Each row is a point. Examples show where two turns around zero, p and q, send a point. Where does a point land after both, in the order given? Backwards means that the second turn is done in reverse. Each puzzle has new turns, and all numbers are rounded.

Turn p:
[-15  15] => [-16  14]
[37  0] => [37  2]
[ 9 10] => [ 8 11]
[20 -1] => [20  0]
[-50 -24] => [-48 -27]
Turn q:
[52 -3] => [ 29 -43]
[ -5 -16] => [-16  -6]
[-19  11] => [-3 22]
[-28   8] => [-11  27]
Where do these land?
p, then q: [21 -7] => [  8 -20]
q, then p: [ 22 -27] => [ -6 -34]
p, then q backwards: [-45  13] => [-36 -30]
q, then p backwards: [ 2 21] => [19 10]

Turn p:
[24 -3 12] => [  4 -20  18]
[ 7 19 42] => [-28 -37  -1]
[ -1  34 -15] => [-28  21  12]
[-39 -15 -22] => [ 13  31 -33]
[  9 -35 -18] => [40  6  5]
Turn q:
[ 12 -42 -13] => [ 38 -10  22]
[ 5 44 21] => [-38  28 -15]
[  9  20 -18] => [  5  13 -25]
[-27 -22   9] => [ -5 -31  17]
Where do these land?
q, then p: [50 10 49] => [-68 -16 -12]
p, then q backwards: [ -3  -6 -20] => [21  1 -3]
p, then q backwards: [-25  15  35] => [-36  28  -5]
q, then p: [-12 -19 -27] => [29 -6 19]
p, then q: [ -7 -10 -12] => [  2  14 -10]
p, then q: [ -3  10 -24] => [-21   9 -13]

Turn p:
[  1 -27   5] => [  0 -25 -12]
[-35  -9 -28] => [-41   7 -20]
[39 27 35] => [47  3 35]
[-10  22  29] => [-2  0 38]
[ 10 -23  -6] => [  7 -14 -20]
[ -5   9 -36] => [-12  28 -22]
Turn q:
[-20 -20 -14] => [ -2 -29 -12]
[-33   3 -12] => [ 15 -16 -28]
[56 21  1] => [ 7 33 49]
[-3 -4 26] => [-20  13 -11]
Where do these land?
p, then q: [ -5 -11  24] => [-26  -8  -2]
q, then p backwards: [ 21  36 -33] => [40 27 23]
p, then q backwards: [-27  24  -6] => [25 -6 27]
q, then p: [16 -8 15] => [-15   0  18]
q, then p: [-29 -35 -28] => [ -8 -34 -41]
p, then q backwards: [25 -5 29] => [  3   6 -38]

Turn p:
[  6   7  29 -29] => [-20  28  -5 -23]
[-37 -29  29  22] => [24 28 45 13]
[ 37  24 -12 -20] => [-21 -11 -42 -13]
[ 18  -2 -16  21] => [ 16 -13 -18  16]
[-27 -23  -7 -12] => [ 11  -8  31 -18]
[  3  23 -23  18] => [-10 -24 -10  24]
Turn q:
[ 17  -7 -17  25] => [19  0 -1 30]
[15 10 32 12] => [-30 -10  14  18]
[ -7 -15 -11 -10] => [ 17  -4  -2 -14]
[ 10 -11 -10  30] => [15 -9 -7 29]
[-48   7   9  20] => [-18 -14 -47  -7]
[ 2 19 -6  0] => [-6 18 -3  4]
[ 12  -2   3 -76] => [  2  20  46 -58]
Where do these land?
p, then q backwards: [ 25 -25  10  26] => [  0  -5 -43  13]
p, then q: [ 14 -10 -14  17] => [19 -1 11 18]
p, then q backwards: [-15  -8  -1 -27] => [ -2  -4  12 -29]
q, then p: [ 34  37  30 -53] => [-54  46  35  -2]
q, then p: [-42   4 -29   5] => [ -6 -45 -20 -14]
q, then p: [-5  1 -5 14] => [  7 -11  -3   8]
q, then p: [-12   2   9  18] => [ 13 -16  11   4]

Turn p:
[-27  12  -4  -2  53  -4] => [ 25  13  13  27  44 -11]
[ 23 -26 -27 -18 -25  25] => [  0 -19 -24 -48 -11 -12]
[  4   4  39  31   4 -23] => [ -6  30   6  30 -19  28]
[ -1  -5 -25 -20 -32 -13] => [-10 -42 -16  -7  -9  -4]
[-9 12  3 31 -5 -1] => [-18   8  13   5   8  24]
[ -2 -29  -7  -4 -40  20] => [  4 -25   0 -40 -23  14]
[ 34 -25 -42 -15 -20   7] => [ -7 -21 -46 -39  -3 -11]
[-5 47 42 18 15  0] => [-21  36  40  34  -3  -4]
[-17  10  21 -21  50 -12] => [ 33  18  12  39  16 -24]
Turn q:
[ 24  -1  31   7  13 -31] => [-14  -3  33  35  -9 -12]
[ 25   8 -29 -32  27 -35] => [ 37 -36  29   1   3 -31]
[ 18  13   1 -13  26  -8] => [  5 -21  19  10  18 -12]
[  1   2  -9  24 -24  13] => [ 10  25 -11   1  -2  23]
[-30 -16   3  35 -16  -7] => [ -8  22 -34  14 -28   5]
[-12  -9  -1   0 -37 -19] => [  5  28  -1 -13 -30  -9]
[-43  32 -24 -26  -8  66] => [ -3   7 -47 -58  53   8]
[ 17 -29  28   4  20  21] => [-33 -24  12  10  -4  29]
Where do these land?
q, then p: [ -1   5  10 -36  20  21] => [45 -4 -1 11  3 -7]
p, then q backwards: [ 27  21 -26  40 -19  51] => [-18   3  38 -41 -32  44]
q, then p: [ 30  -3  17  -2 -12 -29] => [-12  15  20  15 -31  15]
q, then p: [-38  -1  33 -17  14 -24] => [  7 -38  -2  36   7  27]
p, then q: [ 24 -13 -14 -30  -6  25] => [ 20  -8  22 -20 -19 -28]
q, then p: [-26 -26  -9  16 -15   5] => [-20 -31  -1 -23   6  -5]
p, then q backwards: [-32  14  29  34   8  -8] => [47  4 20 24 -9  6]
q, then p: [ 41   8  -1  26  25 -26] => [-10  45  -3  -5 -12  37]
p, then q backwards: [-25  -6 -38 -30 -15 -15] => [ -2  -7 -21 -18  51   4]

Turn p:
[16 24 29 16 26 -9  8 23] => [  7  26  32 -22  -5 -12  30  -2]
[-14  -3  65 -22  -1  17   3  15] => [-26  -7  24 -45  11  25  16  34]
[-19  -5 -21  21  12  -2   7  29] => [  2  12  22   3  17 -15 -25 -23]
[ 12 -27   5 -28 -14  17   0  16] => [  0   1   6  11  13  36 -10  27]
[  4 -16  27   6 -21 -15  21  16] => [ 17  11   7 -26   5  -2 -15  32]
[  7  -1 -42   4 -44  17   8  -9] => [ 18 -29 -13  43   6 -16 -22  15]
[-23  14 -34 -19   3 -20 -47 -21] => [-42  -2 -28  26 -34  -3 -14 -27]
[ 14   7 -23  -6   6   1  24 -43] => [ 16  -7 -43  16  13 -10  23  -9]
[  3   8  -6  28  34  -6 -25 -25] => [  7  -4  -5  -7 -26  -3  16 -47]
Turn q:
[ 20  -7   6  17 -19 -33 -12   7] => [-30   6 -22 -19  13  -9  18  -7]
[  3 -15  11   1  20  15   8  12] => [25 -2  4 -6 15 -9 -4 13]
[-16  31  13  26 -12  10  18  -3] => [  9  11  18  22  -8  -9  28 -26]
[ 20 -19 -23  15  22   9 -10   7] => [ 10  22 -19 -11   4 -17 -27  12]
[ -3  42 -40 -27 -19 -14   7   4] => [-37  10  -1  48 -14  27  -6   6]
[-13  17  13  23 -26  16   4 -72] => [ 18  -7  -3  -7 -61   9  24 -50]
[ 33 -17  -4 -24   6  20  -6  20] => [ 16  12 -15 -10  25  25 -16  25]
[-13 -22   5  -7 -19 -26  20  14] => [-22 -13   9 -10   1  -7  27  28]
[ -4  -6  11 -35  76  10 -17  -9] => [ 36 -48  -4   9  20  -7 -59   3]
[-27  -4   9  12 -27  -8 -12  20] => [-25   8  33 -16   6  -5  15  -6]
Where do these land?
q, then p: [ 25   7  20  23  29 -21  16   1] => [ 24  32 -26   9   1 -10  -5 -26]
q, then p: [-28 -23  25  20   2   1 -10   8] => [-11  24 -19 -24  -2  17  11  21]
p, then q: [-18   8  28   6 -28 -11   5  15] => [-24 -17  17  -6  30  12  -2  11]
q, then p: [ 22  21 -45 -17   1   0  14 -17] => [  9 -28  24  27 -11 -27 -23 -11]
q, then p backwards: [19 -6 34  8  4 24  5 32] => [ 15 -12   7   6  19  13  47   8]
p, then q: [-33  -4  -8 -41   8 -32 -41 -19] => [-24  16  49   6 -47   9 -19  -9]
q, then p: [ -5   8 -43 -46  -4  20  22 -43] => [ 23 -47  40  25 -13   1 -33  24]
q, then p backwards: [ 20 -11  11  16 -14  17 -12  26] => [  1 -11  15  -5  26 -12  30  11]
p, then q: [-16 -20   8  18   3 -12   3  36] => [ -1 -21   1  -4  22  22 -14 -29]
q, then p backwards: [ 19 -19  10  22 -21   9   5  -4] => [ 13   3  23   2  20 -19  14 -13]
p, then q: [ -5  40 -39  -9  20   5  -8 -35] => [-12   0  -8   5 -53 -41  15   5]

Turn p:
[-45  12  17  -5 -35  11  14  28] => [ 31 -10 -25  46 -19 -12  11 -20]
[ 30 -17 -52  18  40  -1 -29 -22] => [-52 -11  29 -39   5  -6  -8  44]
[  3 -46  -7 -15  31  17   2  -4] => [-52  -2   3 -13  -8   1  -9 -26]
[ -4  17  17  50   0 -20  -6   7] => [ 23 -25  -4  16  31  15 -20  24]
[-10  10  30   1 -23 -44  18   9] => [ 35   1  -3  23  25  30  22 -13]
[ -7  30  -1   3  11 -12  17  11] => [ 14   0 -25   1  -4  20   8  18]
[-11 -24 -31  -8   9   0 -33 -29] => [-32  -7  45  -2 -21  -6   2  11]
[ 14  30  10  -7 -47   8  53  19] => [ 37  41 -45  17  18 -20  23  -7]
[ 15 -34  -6   4  14  15 -33 -22] => [-30  -7  36 -18   1 -14 -24  -6]
[ 15  23  16 -15 -13  -6  -3  33] => [ 36  -8 -19 -19   4  -5  16 -12]
[ -1  -1   6 -27  12  32  -1 -30] => [-10  29   9 -10 -33  -3 -21 -13]
Turn q:
[  4   5  10   0   1 -58  21  31] => [-29  29 -24 -14 -30 -37   2  16]
[  9 -41  -5   8  31 -13 -32  16] => [ 20  45  11 -26 -17  16   4 -21]
[  7 -18  -7   9 -43 -16 -28  15] => [ -1  25 -22  19 -22  33 -18  14]
[ 23   5  17 -19  -5   7   8 -14] => [ 15 -25   9   9 -19 -11   2   6]
[ -4 -12  -6  29 -22  13  20 -31] => [ 10 -10  -7  11  25  20  26  32]
[ 11  -6 -29 -44  34  -7  18   7] => [ 10 -22 -15 -50 -14 -18  -5 -26]
[-29  16  58 -23  -1  11   3 -28] => [ -5 -23  15  52  -1 -28  30 -27]
[-10  39  -2  13 -14   8 -11 -13] => [-31 -17  16  18  15  12  -9   8]
[-11  12 -35  27  18  55   2  18] => [ 11  -2  16 -19  63  12 -33  -3]
Where do these land?
p, then q backwards: [  5  -7  -9 -17   9 -28   9  48] => [-25 -14 -21 -16   6 -10  21 -40]
p, then q: [  9 -19  19   3  13   2  14   2] => [ -4 -12  12  -6  11  15  10 -20]
q, then p backwards: [-43   5 -14 -17  12 -15  15 -10] => [ 13 -32  -6 -11   6  -1  20  36]
p, then q backwards: [ 15 -21  -5 -23   1  29 -46 -23] => [ 27  30  10 -13  47 -11 -14  16]
p, then q: [  9  73  -8  -6 -11  -3  10 -33] => [ -6 -10  10   0 -17 -23 -71  28]
p, then q: [-15 -14  47  15  19   2  10  25] => [ 22  -5  18 -16  12  49  15 -10]
p, then q: [  4 -19 -14   5  10   8  21   3] => [-20   2 -10  -7  20   3   7 -15]
q, then p backwards: [-10   8 -12 -22   1  25 -24  37] => [  3 -16  47  10   7  26   0  -7]
p, then q: [ 13  14 -17  48  21  -3  -6 -17] => [  3  37   4  -5   1  -9 -33 -33]
p, then q: [ 13 -21  14  15 -76 -17  -4 -33] => [-22  19  62  -6 -15 -41  31  26]
